Every row gives one point. Before rounding, the points of a table are all equally far from one centre. They may lie mostly on one side of it. Write the centre, to within rounding.
(in the rows, 128 means zero)

Points (7 x 3):
[[105 156 146]
 [ 85 153 154]
 [100 168 131]
 [129 111 145]
 [112  74 139]
 [ 66 169 127]
 [ 69  88 157]]
Centre: [ 84 116 106]

Points, 11 rows:
[[151 183 104 124 112 158 146 105]
 [129 190 122 119 157 168 138 142]
 [156 181 156  94 166 121 114 172]
 [171 193 113 145 145 158 103 139]
 [145 190 111 164 119 166 141 164]
 [156 188 106 116  78 127 126 164]
 [119 148  95 115 135 153 159 119]
 [169 209 149 158 170 119 134 163]
 [181 180 137 165 152 157 143 149]
 [120 180 134 145 139  41 152  99]
 [184 201 122 170 127  98 142 173]]
Centre: [132 159 140 145 127 105 124 137]

Points:
[[110 155 180 169 116 176 133 161 121 128 140  83]
 [122 129 174 173 117 174 116 170  89 158 145  77]
 [111 101 177 156  81 160 127 195 106 151 168  97]
 [126 114 193 144 117 174 134 179  86 135 121  97]
 [128 149 186 166 104 156 107 180  85 137 131  89]
 [155 119 172 169 130 161 112 198  93 155 153 138]
 [102 107 187 167 101 167 131 184 120 108 136 112]
 [126 139 144 164  71 158 143 204  99 119 122 104]
 [140 133 178 200 105 154 111 161  99 114 138  98]
 [103 142 172 181 104 172 127 183 118 122 115 127]
 [115 118 173 169  96 178 148 178 105 127 110  86]
 [ 87 110 161 177  83 177  94 154 126 165 145  92]
 [136 126 147 188 114 180 141 161  85 130 144  89]
 [136 131 178 183 114 174 143 183 101 149 120  93]
 [102 125 174 174 106 169 113 178  85 139 124  97]
 [114 146 160 184  93 178 119 179  93 142 121  96]
 [154 124 171 172 118 123 128 204 124 141 103  84]
 [106 139 165 149  99 184 136 175  88 174 141 101]
 [131 145 162 163 103 170 128 197  80 128 131 101]]
Centre: [141 118 141 140 101 146 115 152 132 145 132 115]

Points, 27 rows:
[[130 148 156 156 132  95 108  51 197  99 114 115 104  97 106 115 121 123
  170 156]
 [101 152 114 154 129  62 128  66 198 137 131 107  31 131 139 133 125 100
  141 123]
 [ 82 117 157 131 144 102 115  86 166  93 150 108  63 172 147 119 139 155
  165 118]
 [ 93 140 112 131 127  59 113  78 201 103 154 131  80 128 114 108 123 171
  141 145]
 [120 163 165 139 113  65 123  52 164 115 128 101  80  78 130 130 109 114
  182 108]
 [123 168  99 148 128  55 153  54 179 110 138 136  59 126 142 113 111 118
  159 131]
 [109 152 139 136 124  73 135  61 161 137  98 151  72 160 141 149 120 149
  187 132]
 [128 180 129 107 111  69 134  70 136 128 126 109  83 119 126 121 137 140
  182 148]
 [103 138 109 118 198  93 120  79 200 153 136 110  76 120 148 115 118 161
  168 155]
 [128 156 110 108 133  98 133  87 207 134  95 148  43 100 157  99 125 139
  152 117]
 [108 133 185 120 133  59 132  78 154 157  98 138  69 112 175 100 132 118
  176  85]
 [ 93 160 166 140 133  69 119  77 155 152 154  95  69 155 125 148  99 124
  183 158]
 [115 108 130 100 120  92 136  65 181 120 119 124  67  88 103 128 115 115
  177 131]
 [ 95 133 137 145 134  50 119  98 201 121 108 138  85 119 149 133 103 108
  189 121]
 [ 67 135 114 139 106  98 111  86 187 104 115 131  84 109 130 115 132 137
  175 128]
 [141 157 125 102 162 113 113  63 159 149 116 110  50 136 158 120 140 136
  178 130]
 [126 120 148 105 146  52 147  43 183 134 101 109  92 128 113 157 117 143
  139 151]
 [151 150 131 103 111  83 124  48 169 115 171  99  57 141 146  93 132 129
  140 112]
 [113 117 148 121 131  73 111  61 197 135  98 122  70 148 116 123 139 145
  163 139]
 [157 173 128 132 127  36 174  94 177 144 162 103  55 120 151 120 140 117
  167 124]
 [ 69 137 128 108 130  95 146  64 169 105 169 112  86  84 140  92 119 105
  161 106]
 [ 78 125 120 118 152  85 142  89 209 132 143 113  46 137 167 114 150 156
  135 133]
 [108 102 122 111 140  79 130  55 170 138 111 135  62 151 128 124 167 153
  153 114]
 [121 177 146 146 148  64 134  83 201 132 117 159  67 103 157 113 132 135
  170 163]
 [127  89 132 103 160  67 140  99 202 161 119 114  68 113 114 119 132 173
  174 116]
 [116 130 155  80 136 104 119  78 153 110 104 168  54 130 128 116 153 122
  126 136]
 [113 135 154 126 147  77 129  41 171 109 137 110  71 109 124  96 124 165
  176 121]]
Centre: [133 137 148 156 141 115 145 114 154 156 147 129 112 117 134 130 114 133
 109 107]

Points:
[[ 88 152 148  91 143 152  59 129  99 129 116  84 101 176 115 177 128 174
  114 136 180 129  98 174]
 [105 117 189 127 114 173  68 140 134 129 134 105 157 146  86 192 102 137
  105 147 213 164 130 145]
 [112 100 163 104 102 124  70 149  76 117 127  86  91 150 120 179 114 145
  111  87 173 106  86 184]
 [ 89 102 179 107  98 145 105 146 118 101  95 143  89 150 129 237 108 129
  113 136 166 134 118 150]
 [ 98 160 109 143 126 151  91 167 114 172 101 101 132 167 129 182 104 126
   93 150 152 117 127 183]
 [134 111 108 101 115 110  86 145 122 155 131 116 105 155 132 217 108 161
   83 123 160 103 103 182]
 [138 104 168 121 106 150  60 170  63 137  92 109 108 186 114 195 121 158
  104 141 184 149 138 141]
 [118 115 150 106  83 194  60 142 119 107 119  95 103 160 144 174 122 141
  105 108 172 175 115 176]
 [ 92  92 122 120 101 121  69 146 144 138 110 112 116 178 136 205 114 162
  122 121 183 151  86 172]
 [103 111 165  88 140 159  43 128 103 161 131 120 111 148 165 173 104 113
  104 108 155 149 137 183]
 [ 86 131 153 132 128 116 113 141 119 102 104  88 140 147 115 170  85 141
   80 110 182 179 130 186]
 [ 82  92 159  89 123 127  79 181 159 121 112  97 144 165 130 215  90 133
   96 147 152 167 146 168]
 [131  87 130  68  99 159  63 145 122 113 117  81  91 141 116 208 154 146
  110 143 167 121 120 162]
 [ 90  99 113  94 130 145  82 127 114 119 118 129 132 204 152 205 126 121
   94  93 188 114 140 165]
 [ 82 153 134  95 111 138  55 160 119 156 140 113 170 161 127 207 109 170
  106 159 151 119 148 171]
 [114 125 151  94  89 129  76 151 101 128  77 127 126 136 140 197  95 140
  116 130 197 121 134 122]
 [125 137 160  96 135 159 109 167 114 124 127  87 116 209 124 197  89 111
  103 113 176 147 105 159]
 [136 115 150 135  97 124  74 142 122 167 102 151 113 148 120 198  99 132
  108 103 178 115 126 176]
 [ 95 131 159  76 122 157  32 137 100 116 122 102 121 154  96 176 100 167
  111 119 162 137 150 182]
 [ 70 124 155 108 111 100  76 182 111 128 165 106 130 162 139 207  82 167
  128 149 176 154 136 159]
 [117 105 153 134  93 155 103 113 118 104 123  50 134 172 127 213 108 103
   74 119 167 139 145 145]
 [ 80 120 127  97 106 120  86 161  93 136 113 120 104 183 108 168  79 165
   84 116 194 124 109 155]
 [ 82 134 178 111 114 160  70 160 135 137 142 106 133 180 152 199  99 139
  136 137 193 145  81 132]
 [100 117 165 114 136 179  90 119  88 132 137  97 125 179 131 217 101 119
   82  99 185 116 113 151]
 [125 123 123 145  78 174  98 135 111 122 117  74 126 164 155 207  82 144
  104 156 170 135 123 177]
 [112 140 166 118  69 140  72 132 116 157 137  90 111 175 128 192  95 141
   95 142 195 134 133 184]
 [131 144 153  89 105 170  90 153 127 139 146  93 109 174 123 212 120 161
   97 122 167 159 104 176]
 [116 133 145 133 130 151  81 148  94 110 118  93 110 143 164 228  82 166
   87 135 165  87 134 145]
 [ 96 109 106 145 114 126  88 163  87 116 113  81 129 172 123 222 108 167
   93 131 168 135 102 176]
 [120 137 128 102 136 120  89 177  82 151 145 120 113 148 132 190 104 132
  125 122 190 166 133 176]
 [114 158 141 132 110 123  66 146 117 149 109  82 125 158 101 176 103 143
   75 112 167 152 118 189]]
Centre: [115 103 156 127 123 135  91 145 117 106 143 120 135 160 130 153 128 136
 101 151 144 120 127 148]
